Each point is reached from the start by the listed moves, each made 0, 1 or 2 times, or once backwards (-1), plus a little noise. Is the number of moves made odd or even? Then give how often each move was made.

Moves:
(1): [-1.6  3.1]
(2): [-2.6 -0.7]
Start: [-0.2  0.1]
Points:
[-5.4 -0.9] -> even (0, 2)
[2.4 0.8] -> odd (0, -1)
[-3.8  6.4] -> even (2, 0)
[-6.3  5.7] -> odd (2, 1)

Moves:
(1): [ 3.9 -0.9  1.9  0.7 -0.7  1.3  1.4  2.6  1.6  0.9]
(2): [ 1.4  1.6  0.0 -1.4  2.0 -1.4  1.8  2.9 -0.4  1.3]
(3): [-0.5 -0.3 -1.6 -2.8 -1.2 -1.7  3.0 -1.7  2.8  2.7]
(4): [ 2.1 -3.9 -0.8  0.6  0.0 -0.3  3.9 -1.0 -0.3  1.4]
(5): [-0.4 -2.5  1.7 -2.5 -1.0 -0.1 -0.4  1.1 -2.5 -0.8]
(6): [-0.2  0.7  0.0 -0.2 -1.9  1.5  0.5  1.1 -3.7  2.5]
(7): [ 2.8  3.3 -1.7 -1.1  0.6  1.7  4.0  1.0 -2.4 -1.9]
(8): [-1.7 -1.7 -0.3  1.1 -1.2 -2.0 -0.6  3.0 -0.8 -1.1]
(9): [-2.5 -0.4 -1.4  0.4  0.8  2.9  3.2 -1.0  2.7 -0.8]
Start: [ 0.6  0.3 -0.2 -1.5  2.9  3.4 -3.0  2.1  0.4  0.5]
Points:
[  4.6 -12.8   3.1  -2.4   4.1   2.9   0.4   2.8  -4.4  -3.7] -> even (0, 0, -1, 2, 2, -1, 0, 0, 0)
[  5.6   0.0  -2.9  -9.7   3.8   6.0  14.7  14.0 -12.6  -0.5] -> even (0, 2, 0, 1, 2, 1, 2, 1, 1)
[ 9.9 -1.9  5.1  0.4  0.3 10.7 -1.4  8.2 -3.6 -4.5] -> even (2, -1, -1, 0, 1, 0, 1, 0, 0)
